Each row is a point. Each copy is the shape, with its points in the same order, turned, moved and blurred by noise. Is it also mirrored, or only turned?
(in the rows, 128 means zero)

Shape, 6 rows:
[[ 78  93]
 [170 113]
 [128 128]
 [175 100]
 [ 47 122]
 [ 76 102]]
Copy 1:
[[183 105]
 [ 91  95]
 [127 118]
 [ 90  76]
 [208 145]
 [181 115]]
Copy 1 is: mirrored
Copy 2 (6 x 2):
[[ 91  74]
 [175  99]
 [138 108]
 [191  90]
 [ 53 109]
 [ 87  88]]
Copy 2 is: only turned
Copy 3:
[[156  59]
 [ 78 101]
 [129 110]
 [ 76 100]
 [197  82]
 [171  64]]
Copy 3 is: mirrored
Copy 4:
[[127  72]
 [ 99 158]
 [128 134]
 [ 93 157]
 [179  65]
 [153  73]]
Copy 4 is: mirrored

Shape (8 x 3):
[[178  94 172]
 [170 118  85]
 [ 91 190 102]
 [ 99 155 110]
 [ 96  88 157]
 [128 152 219]
 [165 165 102]
 [144 176  84]]
Copy 1:
[[106  53  95]
 [131 131  68]
 [178 160 162]
 [136 153 144]
 [ 73 120 155]
 [134  46 177]
 [178 124  88]
 [176 152 105]]
Copy 1 is: only turned
Copy 2:
[[121  76  91]
 [ 56 141 116]
 [ 98 158 217]
 [111 154 177]
 [170 146 119]
 [169  56 167]
 [ 56 122 162]
 [ 55 143 179]]
Copy 2 is: mirrored
Copy 3 (8 x 3):
[[ 72 162 193]
 [148 123 157]
 [111 119  55]
 [101 111  92]
 [ 45  94 148]
 [ 21 183 122]
 [141 153 116]
 [149 138  97]]
Copy 3 is: only turned
Copy 4 (8 x 3):
[[191 154 171]
 [ 99 163 158]
 [ 99 145  48]
 [114 128  86]
 [161  82 123]
 [225 151  82]
 [108 182 112]
 [ 90 180  98]]
Copy 4 is: mirrored

Shape:
[[119 101 136]
 [195 167 133]
 [133 186 199]
 [ 93  61  98]
 [139 126  93]
 [145  83  45]
 [108 149 122]]
Copy 1 (7 x 3):
[[151 139 124]
 [124 205 183]
 [137 124 225]
 [150 119  62]
 [109 158 108]
 [110 187  54]
 [109 126 142]]
Copy 1 is: only turned
Copy 2 (7 x 3):
[[ 97 135 168]
 [174  68 176]
 [109  35 123]
 [ 88 196 173]
 [149 147 160]
 [164 200 193]
 [126 123 125]]
Copy 2 is: mirrored

Shape (10 x 4):
[[ 75 148 144  84]
 [ 92 151  71 180]
 [143  93 140  78]
 [156 106 138  84]
 [ 82 165 206 165]
 [131  68 122 159]
 [ 91 160 133 122]
 [221 150 177  94]
 [134  84 104  43]
 [ 88 140  62 138]]
Copy 1, 10 rows:
[[ 87 186 128 170]
 [ 76  88  89  94]
 [158 156 152 183]
 [161 153 147 167]
 [ 61 186 184  86]
 [133  79 173 142]
 [ 90 167 121 132]
 [211 196 162 110]
 [166 147 120 216]
 [ 96 107  80 140]]
Copy 1 is: mirrored
Copy 2, 10 rows:
[[ 87 172 138  70]
 [ 48  97 157 151]
 [161 133 116  81]
 [161 139 114 101]
 [100 194 231 111]
 [137  78 175 109]
 [ 80 161 153 112]
 [208 185 122 161]
 [147 120  78  59]
 [ 55  99 125 122]]
Copy 2 is: only turned

Shape:
[[106 222  94 146  67 166]
 [127 116 115 104 141  85]
 [154 114  87  57 100 135]
 [ 59  77 148 107 151 122]
 [153  72  96  96 134 148]
 [ 90  82 156 155 141 128]
 [139 100 155  71  84 114]
 [ 80 132 171 128 206 146]
 [126 193 124 223 107 199]]
Copy 1 (9 x 6):
[[ 88 244 111  91 154 131]
 [143 103 103 130 116 105]
 [172 146 162  98  93  85]
 [ 73  54 136 105 122 113]
 [150 110 167 111  66 127]
 [ 78  82 134 134 125 155]
 [151 112 177 129 152  92]
 [ 90  63  97  64 145 176]
 [ 64 222 112 110 139 219]]
Copy 1 is: only turned
Copy 2:
[[102 163 170 104  48  55]
 [ 98 103  89 148 151 142]
 [ 95 114 139  74 161 147]
 [125  78 153 205 173 110]
 [157 124 125 110 177 152]
 [155 101 133 199 155  96]
 [124  48 136 106 135 129]
 [121 137 158 240 135 138]
 [184 201 154 155  42  59]]
Copy 2 is: mirrored
Copy 3 (9 x 6):
[[ 89 218 173 163 146 190]
 [106 109 115 115 112 100]
 [101  98 106 108 114 191]
 [ 62  54 167 153 105  95]
 [121  64 105 150 126 162]
 [104  69 181 174 145  91]
 [ 97  73 154  82 151 148]
 [ 24 103 143 189 156  62]
 [112 196 189 237 194 144]]
Copy 3 is: only turned

Shape (12 x 6):
[[125 163  98 123  96 128]
 [110 180 177  89  34 102]
 [ 91  53 160 167 146  98]
 [ 34  99 141 128 118 104]
 [126 119 116 158 161 147]
 [126 156 115 144 169 131]
 [ 46 172 177 102  29  74]
 [143 109 108 165 166 168]
 [133 166 115  57  57 140]
 [ 99 184 140 159  74 220]
 [140 129  80 136 135 157]
 [145 132  73 196 122 165]]
Copy 1, 12 rows:
[[116 174 125 155 111  96]
 [103 199 200 157 186 114]
 [116  49 141  79 135  88]
 [158 122 135  72 167  76]
 [ 99 111  90 112  95 115]
 [ 99 128  70 138 119 112]
 [129 197 198 122 222  69]
 [ 92 106  86 110  67 123]
 [143 208 170 168 121 142]
 [ 60 228 128  74  95 120]
 [120 140  95 136  66 114]
 [ 80 141 101 122  41  76]]
Copy 1 is: only turned
Copy 2, 12 rows:
[[ 95 130  76 120 133 127]
 [ 54 102  88 130 222 207]
 [137 136 224 102 116 167]
 [108 164 164  53 129 187]
 [127 159 151 147 121 103]
 [137 160 136 115 153  87]
 [ 53 101 114  67 219 218]
 [137 173 149 163 106 103]
 [ 92 130  42 140 167 192]
 [ 20 197 101 160 159 133]
 [121 153 100 147 104 103]
 [ 76 154 127 157  88  87]]
Copy 2 is: mirrored

Shape:
[[110 126 147 209  93 165  79 127]
 [ 98 193 102 163 169 120 127 112]
 [ 86 209 105 100 163  65 131 179]
 [183  92 182 174 137  98 146  83]
 [112 115 103 131 174  92  78  66]
 [110 161 110  97 203  85  75 124]
 [120 209 103  84 109 188 106 136]
 [101  97  70 152 155 168 161 175]
 [192 116 148 134 159 160  83 126]
 [176 113 106 211 168  73 186 125]
 [118 129 175 172 139 187 142 161]]
Copy 1, 11 rows:
[[127 112 100 192 102 165  68  62]
 [101  87 110 179 160  87 118 136]
 [ 74  88 153 191 135 107 198 177]
 [ 96  77 179  93 108 114  71  52]
 [152  93 138 166 110  38 125  81]
 [138  78 177 195 136  58 165 136]
 [129 186 141 192 138 130 113 184]
 [181  88  80 114 135 149 148 144]
 [180  94 198 150 116 130  63 111]
 [ 90   7 126  83 106 111  96 121]
 [135 111 133 135 162 190  98  91]]
Copy 1 is: mirrored
Copy 2 (11 x 8):
[[131 109 134  80 157 177  38 137]
 [112 169 194  94 199 122 115 151]
 [ 75 169 149 122 194 104 177 215]
 [130  80 207 164  99 108  58 130]
 [ 66 146 171  88 133  75  96  97]
 [ 61 134 166  81 176  56 145 154]
 [147 116 119  95 227 144 174 118]
 [194 181 118  87 131  96 109 171]
 [145  50 164  82 136  94 106 127]
 [154 157 238 135  83 117  91 185]
 [184 101 136 116 184 120  56 174]]
Copy 2 is: only turned
Copy 3, 11 rows:
[[133 108  84 138 193  95 158 189]
 [128  96  96 106 140 210 178 148]
 [ 86  92 110  60 159 225 135  76]
 [151 134 205 169 184 154 120 182]
 [211 106 117 133 145 188 124 126]
 [153 113  91 121 148 227 101  92]
 [ 95 168  69 111 121 139 185  80]
 [100  99 112  76  80 124 110 168]
 [128 187 109 169 151 150  95 160]
 [127 124 198  83 148 199 118 222]
 [ 59 111 111 159 144 109 131 171]]
Copy 3 is: only turned

Shape:
[[181 207 202 134 139 166 126 180]
 [198 139 155 104 114 155  74 146]
 [134 186 220  98  78 168 191 176]
 [178 137 134 139  65 213  96 178]
 [ 89 106 160 179 214 157 202  64]
 [ 82 122 122 154 128 113 148  78]
 [169 201 109  99 105 146 121 154]
 [104  97 130 144 143 118 117 131]
 [164 127  85 121 144 128 154  62]
 [132  77 128 139 153  97 163  57]
 [174 148 117 188 140  84 191  88]
 [138  67  71 116 161 107 147 134]]
Copy 1, 12 rows:
[[168 195 207 120 152 192 147  61]
 [187 168 131  90 167 124 117  30]
 [196 123 212  66 153 226 149 100]
 [239 183 123 101 127 175  72  69]
 [ 99  76 180 228 165 165  89 153]
 [155  82 132 161 124  99 133 140]
 [162 166 124  93  94 170 165  50]
 [152 133 130 129 146 100  95 142]
 [129  85  76 163 135 140 142  64]
 [122  65  99 170 178 107 126 121]
 [132 133 105 200 172 155 194 119]
 [105 115  57 125 136 124  93 142]]
Copy 1 is: only turned
Copy 2, 12 rows:
[[118 192 237 183 156  75 164 147]
 [113 161 208 127 191 102  96 104]
 [107 235 159 122 126  43 166 187]
 [ 39 189 161 134 219  71 148  86]
 [130 141 130 102  43 182 228  97]
 [147 147  80 109  96 133 158  73]
 [154 173 147 161 218  98 135 129]
 [104 146 107 136 111 149 113 102]
 [176 134 128  82 179 145 176  83]
 [147 106 114  54 100 153 142  86]
 [169  79 145 104 121  96 199 100]
 [111  97  97 102 168 185 126 130]]
Copy 2 is: mirrored
Copy 3:
[[ 74  70 197 169  43  89 102 107]
 [131 135 162 160  43 132  71 120]
 [ 87  75 165 175  46  74 203  70]
 [148  94 139 166  10 133 125 172]
 [125  86 193 166 238 139 163 118]
 [111 127 110 114 177 134 154 122]
 [112  79 117 130  45 121  89  86]
 [145 132 144  94 138 110 121 132]
 [139 107  88 164 164 143  96  81]
 [143 155 120 150 206 119 127 106]
 [ 90  98  96 171 187  71  92 117]
 [205 126 114 109 165 115 103 110]]
Copy 3 is: mirrored
Copy 4:
[[ 85 124  64  80  81  86 120 192]
 [180 157  96  98  65  92 115 145]
 [ 85  92 136 129 103 143 123 226]
 [161 129  72 156  50 127  63 153]
 [ 79  86  86  62 174 185 157  42]
 [115 167 132 108 166 165 116  68]
 [160 167  79 118 135  91  93 194]
 [134 145 123 127 125 109 137  64]
 [188 165  80  88 175 168 144  98]
 [151 159 125  97 153 181 182  55]
 [109 203  52 102 164 184 174 111]
 [187 150  86 159 160 116 167  61]]
Copy 4 is: mirrored

Shape:
[[151 165 144 150 109 136 152  94 122]
 [123 111 158 139 135 146 142 128 113]
 [ 97 132 146 138 135 118 137  85 144]
 [154 118  89 157 110 123  89  92 125]
 [143 131 122   7 108 161 136 136 100]
 [154 123  99 139 109 117 144 128 155]
 [154 145 119  80 120 139 148 120  96]
 [109 172 152 146 103 138  82 134 138]
 [148 142 153  89  98 110 130 136 116]
 [ 59 123 131 138 180 116 161 143 113]
 [149 147 150 144 184 126  65 131 126]
 [152 152 138 156 103 109  84 106 116]]
Copy 1, 12 rows:
[[145 134 110 126 149 127  69 149 138]
 [125 112 111  95 148 103 127 137 138]
 [114 131  70 134 132 125 119 133 154]
 [148 141 151 180 152 123 130 130 162]
 [111 117 175  86  35  95  93  92 130]
 [171 146 124 144 120 132 131 144 121]
 [131 131 147 114  98  95  84 109 118]
 [118 123 128 113 156 187 110 110 161]
 [151 147 132  87 108 122  96  96 145]
 [ 83 125  65 109 147 110 156 107  87]
 [145  66 120 140 173 136 127  72 152]
 [151 142 137 140 169 143 101 105 173]]
Copy 1 is: mirrored
Copy 2, 12 rows:
[[144 177 140 128 166  98 148 120 123]
 [158 124 119 144 159 133 159 131 115]
 [138 127  99 115 161 103 131 128  88]
 [135 136 139 117 153 121  97  61 140]
 [103 147 157  72 112 198 154 184 151]
 [140 146 122 133 112 110 109 110 147]
 [130 156 164  99 122 150 163 139 138]
 [ 80 134 117 145 187 111 139 122 145]
 [102 162 146 141 125 147 146 141 113]
 [144  70  94 114 122  95 187 128  97]
 [118  72 174 152 186 106 122 126 131]
 [104 145 151 146 178 117 128  87 122]]
Copy 2 is: mirrored
Copy 3, 12 rows:
[[120 182 110 120 105 102 122 160 146]
 [145 123 128 130 138 113 121 161 110]
 [103 131  92 135 140 121 107 165 154]
 [ 94 181 106  94 170 143 142 112 123]
 [233 112  98  81 129 115 183 127 191]
 [113 166 126 130 137 152 172 142 150]
 [181 155  99 112 125 110 163 127 152]
 [114 138 157  96 129 119  84 114 165]
 [171 156 131 141 141 115 136 131 181]
 [121  75  92 174 104 137 122 132 110]
 [ 93 114 141 115 165  68 125  85 124]
 [106 186 139 116 159 105 100 112 147]]
Copy 3 is: mirrored

Shape, 14 rows:
[[131 170 120 147 145 139 115 147 124]
 [131 122 167 100 126 105 129 126 148]
 [ 87 143 100 131 129 167 118  91  91]
 [ 67 126 153 105 136 105 108  86 148]
 [234 213 167 110 146 125 102 111 133]
 [ 75 130 100 231 136  98 149 134 125]
 [130 121 145 105 152  99 148 140  93]
 [119 128 144  98 158 116 182 143 115]
 [118 131  75 127  25 107  93 147 141]
 [129 117 155 186 143 127  86  62 146]
 [127 120 143 147  69 192 103 117 152]
 [187 148  43 122 148 100 119  95 147]
 [131 155 149 169 157 106 102 104 103]
 [150 155 134 112 160 150  86 139 115]]
Copy 1 (14 x 9):
[[106 150 132 132 165 135 127 130  90]
 [119 171 133 103  79 112 121 128 104]
 [153 124 146 144 157 137 155 128 161]
 [173 151 157  89 104 101 111 142 138]
 [ 48 213 183 176 135  83 125  86  69]
 [120  76 159  78 156 177 133 191  85]
 [ 95 188 128 102 109 139 147 151 131]
 [101 173 100 111 106 111 158 170 128]
 [118  86 125  69 123 149 142  30 106]
 [139 125 209 145 106 147  85 146 103]
 [163 105 129 168  99 143 131  81  84]
 [ 31 111 155 126 146 105  99 102 154]
 [118 164 195 123 143 151 121 153 103]
 [107 185 133 153 153 133 105 111 113]]
Copy 1 is: mirrored
Copy 2:
[[138 100 125 171 111 101 121 167 133]
 [112 136 120 151 147 152 121 102 140]
 [141 119  80 108  84 122  94 172 114]
 [118 154 111 108 160 159  82 146 105]
 [165  47 125 249 128 167 136 123  93]
 [116 169 174 117  84  47 101 158  99]
 [121 151  83 171 129 109 122 108 131]
 [128 150  86 164 134 101  95  99 164]
 [ 18  97 134 113  76 141 143 162 121]
 [170 132 155 110 131 144 140 141  54]
 [134 100 141 104  81 171 161 161 146]
 [103  40 106 146 119  77 122 101  62]
 [152 145 124 170 115 114 129 160  79]
 [151  89  90 173 140 124 137 160 123]]
Copy 2 is: mirrored
